Each point is reached from the start by the listed moves, each made once or not at all, plus a little noise. Is the number of moves made odd or even? Then give how often each move was made.

Moves:
(1): [ 0.85  0.32 -0.21  0.59]
(2): [-0.43  0.65  0.01 -0.08]
(3): [-0.26 -0.06  0.40  0.24]
Start: [-0.10  0.11  0.02 -0.27]
Points:
[ 0.75  0.42 -0.18  0.31] -> odd (1, 0, 0)
[0.47 0.35 0.23 0.55] -> even (1, 0, 1)
[-0.77  0.72  0.47 -0.10] -> even (0, 1, 1)

Moves:
(1): [ 0.44  0.01  0.14 -0.32  0.15  0.31  0.13  0.11  0.36  0.12 -0.18]
(2): [-0.20  0.72 -0.53 -0.63  0.53  0.46 -0.21  0.33 -0.14  0.09 -0.35]
(3): [-0.34  0.18  0.65 -0.10 -0.11  0.08  0.05  0.27  0.18 -0.14 -0.01]
(4): [ 0.08  0.22 -0.10  0.44 -0.05  0.05  0.06 -0.46  0.24 -0.53  0.17]
(5): [-0.38 -0.14  0.13  0.20  0.62 -0.04 -0.25  0.18 -0.44 -0.07 -0.12]
(6): [ 0.22 -0.53 -0.44  0.30 -0.11  0.58 -0.19  0.49  0.00  0.19  0.41]
(7): [-0.11  0.34  0.45  0.12 -0.16 -0.02  0.60  0.15 -0.34 -0.27 -0.51]
(8): [ 0.28  0.76 -0.15  0.53 -0.14 -0.71 -0.15  0.95  0.34  0.18  0.27]
(9): [-0.75 -0.30 -0.18 -0.17  0.14 -0.18  0.60  0.23  0.66  0.15  0.37]
Start: [ 0.13 -0.20  0.15 -0.46  0.05 -0.64 -0.16  0.17 -0.17 -0.59  0.15]
Points:
[ 0.15  1.84 -0.22 -0.03  0.21 -0.91  0.13  1.14 -0.07 -1.12 -0.26] -> even (0, 1, 0, 1, 0, 0, 1, 1, 0)
[-0.11 -0.70  0.13 -0.51  0.06  0.06  1.02  1.16  0.49 -0.48  0.22] -> even (1, 0, 0, 0, 0, 1, 1, 0, 1)
[ 0.00 -0.56  0.37 -0.24 -0.17  0.04 -0.29  0.91  0.03 -0.55  0.53] -> even (0, 0, 1, 0, 0, 1, 0, 0, 0)
